Each row is a point. The ring and each string are closed loops that go straight from each point to the next, and from the last back to the first. Before rounding, they use only three directions, however many columns there are. Count how often each string passes through the ring. Passing back the other way cancels.
(in the rows, 128 means zero)

Ring (6 x 3)
[[193 116 114]
 [172 140 103]
 [131 124  91]
 [128  87 101]
 [152  70 115]
 [188  87 120]]
String (17 x 3)
[[202 123 134]
 [187 119 134]
 [168 110 120]
 [177 104 103]
 [199  98  95]
 [184  98 102]
 [171 102 118]
 [176 100 137]
 [194  87 134]
 [198  85 141]
 [183  95 135]
 [172 101 122]
 [177  97  95]
 [194  96  95]
 [164 106 110]
 [176 113 128]
 [195 119 131]]
Times through: 0

Ring (9 x 8)
[[205 141 145 120 120 112 102 179]
 [179 170 154 127 131 113 106 163]
 [138 181 168 145 142 126 118 142]
 [110 165 177 162 147 141 132 129]
 [ 96 123 169 180 144 147 146 128]
 [107  87 147 186 136 137 151 139]
 [154  59 122 171 121 118 140 167]
 [186  65 123 151 114 115 127 180]
 [210  95 134 128 112 115 110 187]]
String (27 x 8)
[[147  94 128 166 128 114 135 160]
 [144  54  77 189 124  80 149 170]
 [156  59  95 176 121  93 141 172]
 [160  80  99 169 124  90 135 171]
 [178  54  79 169 115  79 135 185]
 [202  42 117 147 107 115 125 191]
 [190  76 159 137 114 145 120 176]
 [179  95 165 138 119 146 120 168]
 [210  71 166 124 108 151 112 184]
 [198  84 174 127 113 155 114 176]
 [178  99 153 141 120 133 120 169]
 [177  98 108 153 122  92 124 176]
 [225  52  90 139 103  86 117 204]
 [220  46 112 137 103 108 118 199]
 [196  63 152 137 111 142 120 180]
 [172  88 150 148 120 134 125 168]
 [162  91 127 158 124 113 130 167]
 [159  66  92 174 122  88 139 173]
 [151  85 109 171 126  99 137 165]
 [142  72  89 184 127  86 145 165]
 [128  30  84 201 124  94 159 164]
 [138  54 156 172 123 152 145 155]
 [148  92 169 156 126 152 132 154]
 [139  69 167 166 125 158 140 152]
 [119  41 118 195 127 123 157 153]
 [123  59  89 197 130  90 155 158]
 [142  96 119 171 130 106 137 159]]
Times through: 2
